Rows are points. The points of each table are mixes of a few directions, plus a little noise. Count the directions of each table, and those that both share. Where both have some left over, give the other angles between the two spaces (their principal angles), to ten degrees, smallest first.

First (5 x 2):
-13  -33
14  33
2  6
-20  -46
18  42
Second:
29  69
-11  -24
-11  -25
-2  -4
-7  -16
Directions: first 1, second 1, shared 1

First (4 x 3):
18  -7  -3
2  3  7
17  19  53
-37  -15  -57
Second, 6 rows:
7  18  -6
15  34  -10
-15  -37  12
-4  -9  2
-26  -65  18
23  58  -16
Directions: first 2, second 1, shared 0; angles 80

First (6 x 6):
29  55  57  19  44  13
-27  -24  -62  -11  -15  -11
5  -17  -17  -6  5  13
37  -4  49  1  16  31
-30  -22  -24  -7  -42  -28
-14  12  -5  4  -8  -17
Second, 8 rows:
-20  -20  -4  -5  -41  -23
-2  43  10  14  23  -9
14  37  37  13  24  2
-8  -2  -2  0  -10  -9
8  -54  -10  -16  -21  19
-39  59  -39  15  16  -42
20  -48  42  -11  -32  16
26  -18  -37  -9  44  45
Directions: first 3, second 3, shared 3

First, 9 rows:
7  -9  4  -49  -12  3  -19  22
6  -10  6  -48  -11  3  -16  20
1  26  -32  95  23  -8  11  -25
2  -6  5  -29  -7  2  -8  11
-15  -2  16  31  6  -1  32  -26
2  10  -14  33  8  -3  1  -7
-18  5  11  62  14  -3  42  -38
0  -17  20  -64  -16  5  -9  18
15  2  -16  -31  -7  1  -32  26
Second:
15  9  -19  -13  11  0  -30  9
-9  -13  32  0  2  13  28  -23
30  -3  -16  -61  -6  14  -54  36
17  0  1  33  9  26  1  -16
-49  32  -36  13  14  -85  11  6
-14  13  -24  43  -14  -28  12  15
1  -10  27  5  9  22  18  -28
8  -2  -7  8  -16  7  -4  16
1  -25  43  -27  -10  30  21  -14
Directions: first 2, second 4, shared 2

First, 9 rows:
-35  9  95  32  -30  4  -55  60  -32  66  -9
-4  7  -17  -9  -18  -1  19  -3  23  -22  13
19  -10  -3  -9  9  -2  -8  -8  -9  -11  -14
-11  7  -23  1  7  -7  21  -16  4  -10  7
18  -8  0  10  22  28  -10  7  12  39  12
24  -12  -13  -10  17  0  -3  -14  -6  -12  -12
27  -12  -4  -17  -6  5  -7  0  9  -20  -7
-42  22  -19  8  -12  -20  34  -11  5  -14  15
5  -2  -16  -5  11  -7  8  -15  -5  -15  -6
Second:
8  0  5  -8  -27  14  -1  16  29  -6  14
6  0  4  -6  -20  11  -1  12  22  -5  11
-12  0  -8  12  41  -21  1  -24  -43  10  -21
13  0  9  -15  -47  25  -1  28  50  -11  25
-11  0  -7  12  38  -20  1  -23  -41  9  -20
17  1  11  -18  -60  31  -2  36  64  -14  31
-3  0  -2  3  10  -6  0  -6  -11  3  -6
-16  0  -11  18  57  -30  2  -34  -61  13  -30
-12  0  -8  13  42  -22  1  -25  -45  10  -22
6  0  4  -6  -19  10  0  11  20  -5  10
5  0  3  -5  -16  8  -1  9  17  -4  8
Directions: first 4, second 1, shared 1

First:
-12  -5  14  15  -24  5  8  14  -9  -58  -20  23
-8  5  6  1  47  0  -14  -32  4  94  8  -36
-16  4  4  8  -19  13  7  16  -12  -48  -18  19
-4  -12  25  20  33  -13  -11  -34  7  59  2  -24
20  12  -35  -30  -22  3  6  25  1  -23  15  10
46  -38  10  6  -29  -43  5  -2  23  -44  16  16
-50  25  10  13  16  37  -1  2  -22  10  -30  -3
9  8  -17  -16  -9  3  1  11  1  -9  6  3
15  5  -18  -19  5  -4  -3  -1  6  23  16  -9
Second (9 x 12):
-38  22  -9  -19  14  26  -5  -3  -4  23  3  -9
2  -5  9  24  -26  -26  -34  5  -3  -51  -18  20
-1  -31  22  28  -44  -35  0  1  16  -95  -21  33
1  -20  22  3  3  16  45  -1  0  -9  5  4
22  11  -37  -33  -7  1  13  14  10  7  18  -4
-11  14  -11  4  21  8  9  -8  2  39  -15  -21
17  -22  13  10  30  -26  1  -36  23  62  12  -29
-23  8  17  -7  -2  19  -36  5  -23  -8  16  16
32  25  -28  -8  9  19  7  25  -22  32  1  -9
Directions: first 3, second 6, shared 3

First (8 x 18):
19  -10  -41  16  15  65  10  63  17  33  -16  -17  24  -13  -2  11  23  -4
4  -1  -11  4  3  16  2  14  3  9  -4  -5  6  -4  -1  4  6  -1
7  -3  -14  5  5  22  2  20  6  10  -6  -6  7  -4  -1  4  8  -1
-17  8  37  -13  -12  -61  -9  -57  -15  -30  16  15  -20  13  2  -11  -22  3
-26  14  60  -21  -21  -95  -14  -91  -26  -48  24  24  -33  18  3  -16  -34  5
-1  1  1  -1  0  -3  -1  -2  -1  -1  0  0  -1  0  0  0  0  0
-1  1  3  -1  -1  -4  -1  -4  -1  -2  2  1  -2  1  -1  -1  -2  0
16  -9  -35  13  13  57  8  54  15  29  -15  -14  20  -11  -1  9  20  -3
Second (8 x 18):
25  3  -27  -39  -3  0  10  14  13  -4  -22  -20  27  27  -15  14  -14  11
-8  -5  26  34  11  -20  28  -23  -12  39  29  -16  13  31  10  10  21  -3
-21  -5  29  44  8  -8  2  -19  -9  23  28  8  -11  -10  14  -10  20  -8
-13  8  14  -31  -21  16  -4  7  -60  -61  -14  9  -60  21  1  37  -31  3
3  5  3  -23  -9  1  14  1  -28  -19  -7  -12  -11  38  -3  30  -16  7
-18  -3  12  29  3  9  -26  -4  5  -4  10  29  -23  -50  10  -29  9  -10
27  -2  -50  -19  6  9  -28  24  70  8  -26  8  44  -51  -14  -42  -1  3
7  -3  -7  7  7  -6  3  -1  21  20  3  -5  23  -4  -2  -11  9  0
Directions: first 1, second 3, shared 0; angles 60

First:
-51  3  -12  25  -36  14  23  42  25  12  -9  -14  48  -6  11  31  10  0  -40  -45
-49  8  -17  13  -29  -29  0  62  64  7  -3  -15  65  22  46  49  -1  0  -23  -18
41  -9  -5  9  12  24  -12  -28  -16  -20  -4  11  -13  -14  -30  -2  -39  -22  17  -4
29  12  6  11  21  14  14  -38  -15  -1  -1  9  -36  -19  -13  -21  -8  9  8  6
32  33  19  10  23  -10  13  -47  -6  5  7  26  -61  -18  -1  -10  -18  15  -7  28
-19  11  -3  2  -16  -32  -11  29  38  2  4  6  21  16  27  39  -15  -6  -19  6
41  -1  27  -28  39  11  6  -64  -67  5  8  12  -81  -14  -31  -67  29  21  27  38
5  -25  19  -33  -16  8  -27  -10  -55  -5  7  20  -29  0  -43  1  -4  -29  -14  9
3  -11  -12  -3  17  7  5  3  4  -2  -5  -23  18  7  10  -29  24  14  34  -2
-33  -22  -22  -7  -13  -7  -10  52  30  -2  -6  -31  67  26  25  9  22  -2  17  -17
Second:
-69  -20  -10  75  -66  86  65  23  -21  -1  -10  -1  36  -95  -34  -15  -20  -20  -50  -92
-4  6  3  -29  4  6  -34  -21  0  -31  -12  -28  0  27  -16  11  2  -3  39  9
-6  17  27  -29  -1  -24  -45  -10  2  -1  2  12  -13  13  -3  30  -34  -13  10  30
1  5  8  3  -5  36  -28  -23  -9  -17  -16  -4  7  -14  -37  26  -48  -25  17  -19
48  -17  -20  8  45  -13  18  11  8  25  3  0  17  11  27  -39  23  18  28  7
24  -2  -9  7  10  -10  26  -8  -10  5  10  9  -26  4  5  -18  30  13  -20  7
-30  15  19  -34  -8  -32  -54  14  27  -3  -2  -6  20  25  15  40  -29  -11  22  23
74  4  -11  -8  48  -13  -8  -23  1  9  -1  11  -15  31  -1  3  -3  4  15  19
-9  -11  3  9  6  -22  16  28  7  32  13  15  11  -17  33  -30  7  11  -3  8
33  6  -23  3  14  -21  5  5  26  -3  -2  -4  5  40  13  24  19  8  -15  1
-64  -3  13  -3  -46  3  37  -2  -30  -17  14  -3  -41  -25  -4  -35  52  16  -38  2
Directions: first 5, second 6, shared 3; angles 30, 60

First (11 x 32):
41  3  -7  13  1  -19  52  12  -7  -12  -7  49  45  -40  -67  7  41  49  -22  -75  -6  -14  -56  -18  -2  23  -2  -17  4  21  23  -28
-25  -10  6  -15  2  11  -21  -10  3  -1  -1  -23  -20  14  33  0  -15  -20  12  27  -4  -2  28  13  2  -14  -6  12  -4  2  -12  13
-38  -25  10  -32  8  16  -15  -19  2  -14  -8  -26  -21  6  36  8  -10  -17  14  13  -15  -18  31  22  3  -20  -19  21  -6  24  -15  13
34  7  -7  15  -2  -15  36  11  -5  -4  -3  36  33  -26  -50  3  27  34  -17  -50  0  -5  -42  -16  -2  19  3  -15  4  8  18  -20
-46  -12  9  -22  3  21  -46  -16  7  4  3  -48  -43  34  66  -3  -35  -44  23  64  -1  4  56  22  3  -26  -6  21  -6  -7  -24  26
43  29  -12  37  -9  -17  17  21  -3  16  9  28  23  -7  -41  -9  11  18  -16  -14  18  21  -35  -25  -3  22  22  -24  7  -28  17  -15
-2  -9  2  -9  3  0  12  -3  -1  -10  -6  6  7  -11  -8  6  10  10  -2  -21  -8  -12  -6  3  1  0  -9  3  -1  17  2  -4
21  36  -10  37  -13  -7  -25  18  3  33  19  -6  -9  28  6  -19  -22  -20  -1  49  29  41  3  -17  -3  9  32  -17  5  -57  2  5
-57  -49  18  -59  16  22  -5  -32  2  -33  -20  -28  -21  -6  41  20  0  -10  17  -9  -34  -43  37  36  5  -29  -40  35  -10  59  -19  13
49  52  -18  58  -18  -18  -10  31  1  40  23  16  9  19  -24  -23  -12  -4  -12  32  38  50  -23  -33  -4  24  44  -32  10  -69  14  -6
-20  -22  7  -24  7  7  6  -13  0  -18  -11  -5  -2  -10  8  10  7  3  4  -17  -17  -22  8  14  2  -9  -19  13  -4  31  -5  2
Second (11 x 32):
-2  1  -1  2  -2  2  -13  -2  5  4  1  -6  -11  9  12  -1  -11  -10  -3  14  6  5  8  0  -2  -10  2  1  4  -9  -4  10
-15  27  9  0  -1  16  -1  10  -40  4  14  -38  19  12  32  -17  2  -14  78  39  -10  15  18  19  24  59  9  7  -21  -14  -10  -42
-4  -13  -1  -9  3  0  -3  -6  12  -4  -4  4  -9  -3  1  6  -1  -1  -17  -8  -2  -8  2  -1  -6  -19  -7  4  1  9  -3  13
15  50  -7  38  -14  0  -24  24  -15  35  25  -20  -1  33  19  -27  -21  -25  31  66  24  48  10  -9  8  35  37  -14  -2  -63  -2  -11
48  59  -7  43  -11  -10  40  39  -47  14  17  13  66  -13  -41  -23  35  28  53  -11  4  29  -45  -12  22  95  31  -25  -11  -30  17  -71
-15  -48  3  -32  13  -2  15  -25  22  -28  -23  21  -11  -26  -17  26  12  19  -45  -57  -18  -41  -7  4  -13  -45  -33  13  8  52  2  24
16  9  -5  14  -4  -7  1  5  5  9  3  12  1  1  -14  -2  -2  4  -15  -2  10  10  -11  -12  -7  -1  9  -8  4  -14  5  1
-18  -29  11  -34  11  8  26  -14  -6  -29  -16  3  12  -26  -4  14  23  19  9  -44  -28  -35  -4  18  4  -1  -28  15  -6  52  -1  -12
28  8  -11  22  -6  -14  1  8  15  11  4  24  0  0  -26  -2  -2  9  -37  -8  17  11  -19  -22  -11  -12  11  -15  9  -19  10  11
-33  -20  0  -11  0  9  -57  -22  35  12  1  -28  -62  37  52  4  -46  -45  -30  55  15  8  48  6  -13  -65  -5  13  9  -18  -19  59
-17  -43  7  -32  11  1  16  -22  15  -27  -20  13  -5  -24  -12  22  12  17  -27  -47  -20  -39  -4  9  -8  -35  -31  13  2  49  0  14
Directions: first 2, second 3, shared 2

First (10 x 32):
1  9  1  -3  6  -7  -6  -7  -2  15  -12  7  -20  9  -1  22  11  7  0  6  -5  -2  -13  21  1  6  -4  29  -19  -6  8  9
-2  -22  -2  8  -12  17  16  16  4  -34  29  -16  47  -22  4  -52  -26  -20  -1  -17  12  5  32  -50  -2  -18  11  -72  46  14  -20  -23
3  26  2  -10  14  -19  -18  -19  -4  40  -32  18  -54  24  -3  61  30  23  2  19  -15  -4  -37  58  1  21  -14  82  -54  -15  22  27
1  12  -1  -3  6  -8  -9  -7  -2  16  -13  8  -25  11  -2  25  12  9  0  9  -6  -3  -16  24  1  10  -5  35  -22  -6  9  11
0  -5  0  2  -3  5  3  5  1  -8  6  -4  12  -6  0  -14  -7  -5  0  -4  3  1  8  -12  0  -4  3  -17  12  4  -4  -7
-1  3  0  -1  1  -2  0  -2  0  4  -3  1  -5  3  -1  5  3  3  -1  2  -1  -1  -4  5  0  2  -2  9  -6  -1  3  3
2  13  1  -5  6  -10  -10  -9  -2  20  -17  9  -26  12  -3  30  15  10  1  11  -7  -2  -19  29  0  10  -8  41  -27  -7  11  14
1  0  0  1  -1  1  1  0  1  -2  1  -1  2  0  -1  -3  0  -2  -1  -1  0  0  1  -4  1  0  0  -3  2  1  -1  -2
0  -6  0  1  -3  5  5  5  1  -8  8  -5  12  -6  1  -14  -7  -5  0  -5  4  1  9  -12  0  -6  3  -19  13  3  -5  -7
-3  -27  -1  10  -12  20  19  19  5  -42  33  -18  55  -27  4  -60  -31  -24  -2  -20  14  4  38  -58  -1  -21  14  -84  55  17  -23  -27
Second, 9 rows:
-53  -84  95  -13  1  25  34  1  -50  -4  -11  61  -24  5  -57  -13  -3  33  -13  -25  -17  46  25  24  17  -21  -10  40  74  23  5  -55
-4  3  11  -6  6  -6  -5  -8  -7  17  -16  15  -27  12  -7  25  14  14  -1  7  -9  2  -14  29  3  7  -7  41  -17  -4  11  6
14  24  -24  2  1  -7  -10  -2  12  4  0  -15  2  1  14  7  2  -7  4  8  3  -13  -10  -2  -4  8  2  -4  -23  -7  1  16
5  -3  -12  5  -6  8  5  9  8  -18  17  -15  29  -13  8  -28  -14  -15  1  -6  9  -3  15  -30  -3  -7  8  -44  18  5  -11  -6
3  8  -4  -1  2  -4  -5  -4  1  7  -6  1  -9  4  1  12  6  3  1  5  -2  -2  -8  10  0  4  -2  13  -13  -3  4  6
12  8  -24  8  -6  3  0  8  14  -17  18  -24  31  -13  15  -24  -13  -19  2  -3  10  -9  11  -32  -5  -4  9  -48  6  2  -11  1
11  28  -17  -1  6  -13  -15  -8  8  18  -13  -4  -18  9  10  28  13  4  3  13  -2  -11  -21  21  -3  13  -4  28  -38  -11  9  23
12  7  -24  9  -7  3  1  10  15  -20  19  -25  34  -15  16  -27  -15  -21  2  -3  12  -9  13  -36  -6  -5  10  -53  9  2  -14  0
1  8  1  -3  5  -6  -7  -6  -2  13  -10  6  -18  8  -2  19  10  8  1  7  -4  -2  -12  18  1  7  -4  27  -17  -5  7  9
Directions: first 1, second 2, shared 1

First, 8 rows:
-23  -12  -30  -33  5  39  10  20  -6  -35  22  -22  -39  -33  14  18  -93  17  -27  -18  27  -69  -9  -7  29  -18  -9  3  -25  12  -14  24
24  -50  31  7  -40  36  -23  -27  -20  -17  -19  -16  -10  -9  -11  -17  53  -95  17  18  -61  32  -77  48  -33  53  -40  -22  58  45  -10  -17
2  5  8  12  3  -11  -1  -4  2  13  -3  10  10  7  -2  -1  22  3  7  5  -2  20  10  2  -6  -2  5  -4  1  -6  2  -2
7  -1  19  20  -6  -11  -7  -13  1  19  -7  11  12  9  -3  -7  42  -13  12  12  -14  37  -3  10  -16  8  1  -8  15  0  2  -6
15  24  -17  -19  10  -17  2  8  8  -9  -11  -8  14  20  -9  -8  8  9  -1  -8  1  -12  12  -21  3  8  6  22  -1  -9  21  -22
9  30  -9  -3  15  -29  5  5  12  10  -6  7  20  22  -5  -5  16  24  2  -5  10  6  30  -23  0  -6  16  16  -10  -22  17  -13
-5  17  -17  -12  13  -7  8  12  7  -4  4  -2  0  2  2  4  -26  29  -8  -9  19  -23  20  -19  12  -11  10  13  -18  -12  5  3
-29  -10  14  28  2  4  4  -1  -3  24  19  18  -10  -17  17  13  -22  25  -1  7  22  11  17  10  5  -30  11  -19  -18  -8  -23  31
Second (9 x 32):
-12  -4  24  36  0  -12  -2  -11  0  32  6  23  7  0  7  3  24  9  10  14  4  38  14  11  -9  -14  11  -17  -2  -10  -12  14
-21  16  -11  5  18  -10  13  13  8  13  17  11  -3  -4  12  13  -38  49  -9  -6  35  -16  37  -18  18  -34  19  3  -33  -20  -5  19
-29  -19  -7  -2  0  29  6  9  -8  -8  24  -3  -32  -32  18  18  -66  16  -14  -5  23  -32  -3  5  18  -24  -4  -13  -20  7  -24  32
17  6  22  23  -5  -23  -8  -16  3  23  -15  15  26  22  -10  -14  67  -18  18  13  -22  49  1  8  -22  16  4  -4  20  -5  9  -17
-34  -14  0  12  4  18  8  8  -5  7  26  8  -25  -28  20  20  -55  29  -11  -1  30  -17  11  5  16  -34  5  -16  -26  -2  -25  37
51  9  -22  -51  -9  1  -10  1  0  -47  -36  -37  15  26  -30  -26  37  -54  2  -12  -44  -21  -39  -9  -11  58  -24  32  38  20  37  -55
-25  -9  4  15  3  9  5  3  -3  11  19  10  -15  -19  16  14  -34  22  -6  2  22  -5  11  5  10  -26  6  -14  -19  -3  -19  28
34  17  -18  -33  0  -10  -4  3  5  -25  -24  -20  17  24  -21  -17  28  -23  2  -9  -23  -12  -13  -14  -6  33  -8  26  19  5  29  -38
21  -2  6  -4  -9  -3  -9  -9  -2  -6  -16  -6  11  12  -12  -13  38  -31  8  4  -26  15  -19  7  -14  26  -10  3  23  9  10  -20
Directions: first 3, second 3, shared 3
